Every row gives one point. To make a cloud, some directions were put in groups of two or more. Within a group, all points are equally far from the middle, so they leave a hole (a ring in 2 directions, a hollow ball in 3). The other directions are filled evenly. Then the cloud was stretched, turned, moved and blurred a little. How many holes are there, and how many directions does each take, smallest first?

Cloud (14 x 2):
[[ 0.54  0.50]
 [ 0.36  0.90]
 [-2.31 -1.41]
 [-3.33 -1.22]
 [ 2.58 -2.39]
 [-0.03 -0.77]
 [-3.16  1.09]
 [-0.42 -1.03]
 [ 0.81  0.38]
 [ 0.47  1.03]
 [ 1.20  1.57]
 [-1.17 -0.69]
 [-2.96  0.89]
 [-0.87 -3.49]]
Holes: 0

Cloud (22 x 3):
[[-2.12  1.84 -0.19]
 [-2.16  1.39  0.51]
 [-2.19  0.20 -0.20]
 [-0.98  2.62  1.16]
 [ 2.96 -0.09  0.89]
 [ 1.63 -0.63  2.70]
 [-1.04 -1.73  1.03]
 [ 1.26  2.65 -0.67]
 [-1.89  0.87 -1.47]
 [ 2.94 -0.20  1.08]
 [ 2.22  1.45 -1.40]
 [-0.74  2.62 -1.70]
 [-1.11  0.92 -2.38]
 [ 1.40  2.04  1.48]
 [-2.09  1.61  0.67]
 [ 1.57  2.08 -1.61]
 [-1.17  2.87 -0.49]
 [-1.06  2.88 -0.78]
 [-2.22  0.39  0.55]
 [-1.67  0.04 -1.53]
 [-0.28  0.21  2.97]
 [ 2.54 -1.99  0.70]]
Holes: 1 (3)

Cloud (27 x 4):
[[ 0.81  3.02  0.92  0.64]
 [-1.84 -0.61  1.89 -0.14]
 [ 0.42  1.23  2.33 -0.10]
 [ 2.07  1.40  2.09 -1.46]
 [ 1.07  2.83 -1.34  1.63]
 [-2.28  1.00 -2.43 -1.81]
 [-0.21  0.77  3.01 -1.69]
 [-0.23 -0.93  2.09 -1.80]
 [ 1.67 -0.07 -0.19 -0.63]
 [ 1.10  0.55 -1.08  2.19]
 [ 1.68 -0.31  0.87  0.24]
 [-2.89 -0.92  3.18 -0.57]
 [ 2.38 -1.34  0.66 -1.47]
 [-2.70 -0.34  2.50 -1.94]
 [-1.66  1.40 -1.88 -0.15]
 [-2.61  1.43 -1.66  1.15]
 [-3.35 -1.01  3.37 -0.53]
 [ 1.33  0.11  0.02 -0.18]
 [ 1.60 -1.09  1.98 -1.81]
 [ 1.06  0.88 -1.33  3.19]
 [-0.88 -2.66  0.39 -0.42]
 [ 0.17 -0.31  3.47  0.42]
 [-1.94  0.15  2.52 -0.53]
 [-0.46 -2.86  0.73 -3.25]
 [ 1.12  1.95  1.96  0.46]
 [ 0.63  0.48 -0.50  2.71]
 [ 2.44  0.32 -1.40  0.03]]
Holes: 0

Cloud (49 x 6):
[[ 3.11 -2.21 -0.21  2.47  0.08  0.50]
 [ 1.52 -3.59 -1.78  0.59 -2.62  0.00]
 [ 2.25 -3.08 -1.06  0.29 -2.35 -1.09]
 [-2.10 -1.72  0.58 -1.54 -1.38 -0.14]
 [ 1.14 -0.62  1.97  0.11 -0.99  2.22]
 [-1.26  1.83 -1.38  1.33 -0.25  0.20]
 [ 0.06 -1.75 -2.48  1.38 -2.52  2.04]
 [ 1.37 -2.32 -0.73  0.78  1.98 -0.48]
 [-1.95 -0.44  1.24 -1.31  2.01 -1.37]
 [ 3.10  0.13  3.09 -0.85 -0.47 -0.87]
 [-0.95 -0.89  0.33  1.48 -0.52 -3.43]
 [ 3.47 -0.30 -0.64  1.64 -2.61  0.52]
 [ 2.87  1.57 -0.32  0.55  1.44 -0.33]
 [-0.20  1.46  1.82  1.71 -0.84 -2.80]
 [ 2.30 -0.66 -0.36 -0.29  1.21 -2.34]
 [ 0.95 -0.98 -2.31  3.06  0.27 -0.02]
 [ 2.62  0.13 -0.22  0.42 -3.02 -0.95]
 [ 2.80 -2.49 -0.44  0.43 -1.87 -1.80]
 [-0.15  0.95 -1.00 -1.15 -2.24 -0.42]
 [ 1.17 -3.39 -2.06  1.70 -2.78  1.02]
 [-2.40 -1.29 -0.24 -1.52 -1.20 -0.41]
 [ 1.61  1.02 -1.42 -0.37  0.63 -2.07]
 [ 0.89 -2.97  2.10  1.36  0.03  0.35]
 [ 1.74  1.47  1.55 -1.23  2.20 -1.54]
 [ 0.70 -2.11 -1.80 -0.99  1.65  1.13]
 [-1.21 -0.42  0.09  1.21 -0.17 -3.35]
 [ 2.65 -2.03  0.63 -2.49 -0.85  0.11]
 [-0.11 -2.35 -1.19  2.45 -0.60 -2.32]
 [ 1.56 -1.38 -0.24  1.26 -1.52 -3.07]
 [ 1.73  0.80 -0.24 -1.30  0.76  2.57]
 [ 1.08 -1.38 -1.12  1.20 -0.15 -2.90]
 [ 2.62 -1.57 -0.19 -0.20 -0.78  3.00]
 [ 0.36 -0.37  2.78 -0.51  1.73 -2.51]
 [ 1.97  1.64 -0.14 -1.62  1.30  1.48]
 [ 1.58 -0.56 -1.33 -0.07  0.81 -2.41]
 [-2.00 -2.74  0.31 -0.18 -1.77  0.54]
 [ 3.12 -2.47  0.08  0.80 -1.02  2.29]
 [ 3.22 -0.99  1.07 -2.50 -0.96 -0.09]
 [ 0.20  0.45  2.02 -0.29 -1.28  1.85]
 [ 0.57 -1.16 -0.26  3.83 -2.18 -0.25]
 [-0.51 -0.64  3.15  0.20  0.46 -2.84]
 [ 1.86 -3.25 -0.78 -1.76 -0.57  1.47]
 [-0.63  0.14  1.55 -1.26 -2.31 -0.90]
 [-0.72  1.36  0.29  0.95 -0.13 -3.17]
 [ 0.79 -1.83  0.40 -0.64 -0.21  3.07]
 [ 2.00 -1.60  1.66  2.08  0.86  0.63]
 [-0.98 -2.98  0.39  2.60 -2.23 -0.39]
 [ 4.12  0.10  1.85 -0.42 -0.99  0.21]
 [-1.28 -2.72  1.91  1.81 -0.86 -1.43]]
Holes: 3 (2, 2, 2)
